Each point is reached from the start by the listed moves, each made 0, 1 or 2 times, or once backwards (-1), plus a little noise. Say if it took an odd or an even number of moves. Then give how often each move was made.

Moves:
(1): -0.08	+0.20	-0.32	-0.05	+0.04	-0.10
(2): -0.22	+0.38	+0.26	-0.02	+0.11	+0.28
(3): +0.33	+0.32	-0.17	+0.18	-0.07	+0.51
Start: +0.20	-0.09	-0.10	+0.42	-0.01	+0.16
Points:
-0.26	-0.26	+0.65	+0.28	+0.13	+0.04 -> odd (-1, 1, -1)
+0.08	+1.03	+0.27	+0.57	+0.14	+1.22 -> odd (0, 2, 1)
+0.03	-0.60	-0.52	+0.20	-0.01	-0.74 -> odd (1, -1, -1)
+0.52	-0.68	-0.02	+0.49	-0.16	-0.02 -> even (-1, -1, 0)

Moves:
(1): -0.09	-0.37	-0.09	-0.08	-0.08	+0.01	-0.04	+0.18	+0.02	-0.02	+0.24	-0.22
(2): +0.04	+0.32	+0.03	-0.06	+0.18	+0.07	+0.20	-0.13	-0.29	-0.05	+0.18	-0.29
(3): +0.03	-0.13	+0.08	+0.04	+0.09	-0.04	-0.02	-0.05	+0.26	+0.19	-0.12	-0.17
(4): -0.06	+0.14	+0.14	-0.02	+0.04	+0.28	-0.26	-0.17	-0.27	+0.01	+0.04	+0.13
(5): +0.19	+0.29	-0.02	+0.07	+0.26	+0.13	-0.07	+0.28	-0.27	-0.11	-0.26	-0.10
(6): -0.50	-0.15	+0.07	-0.08	+0.20	+0.10	+0.14	+0.04	-0.08	+0.22	-0.15	-0.16
(7): -0.20	+0.06	+0.04	+0.51	-0.10	+0.03	+0.12	+0.25	+0.16	-0.24	-0.05	-0.52
(8): -0.14	-0.03	-0.13	-0.30	-0.03	+0.17	+0.03	+0.18	-0.11	-0.04	-0.30	-0.16
(9): +0.38	+0.15	+0.19	-0.14	+0.16	+0.31	+0.19	+0.20	+0.27	-0.03	-0.08	+0.18
(10): -0.06	+0.12	+0.00	+0.24	-0.02	+0.08	+0.14	-0.13	+0.15	+0.40	-0.05	-0.02
(11): -0.12	+0.13	-0.21	-0.01	+0.07	-0.06	+0.07	+0.29	+0.22	+0.06	+0.01	-0.32
(12): -0.02	+0.11	+0.12	-0.16	-0.11	-0.07	+0.10	+0.21	-0.12	+0.11	+0.05	-0.04
Start: -0.10	-0.28	-0.01	-0.44	+0.00	-0.07	-0.01	+0.01	-0.04	-0.01	+0.18	-0.02
Points:
+0.33	-1.49	-0.31	-1.37	-0.09	+0.22	-0.50	-0.15	+0.10	+0.11	-0.04	-0.06 -> even (2, 0, 2, 0, 0, -1, -1, 2, 0, 0, -1, -1)
-0.09	+0.14	+0.71	-0.66	-0.15	+1.25	+0.15	+0.38	+0.74	+0.51	-0.84	+0.12 -> odd (-1, -1, 1, 2, -1, 0, 1, 2, 2, 1, 0, 1)
+0.86	+0.97	+0.77	+0.26	+0.58	+0.61	+1.20	+0.38	+0.58	+0.58	-0.59	-0.42 -> even (-1, 1, 1, -1, 1, 0, 1, 0, 2, 2, -1, 1)
-1.75	-1.01	+0.11	+0.00	-0.48	+0.17	-0.05	+1.40	+0.71	+0.38	+0.56	-1.92 -> even (2, -1, 1, 2, -1, 1, 2, 0, 0, 0, 2, 2)
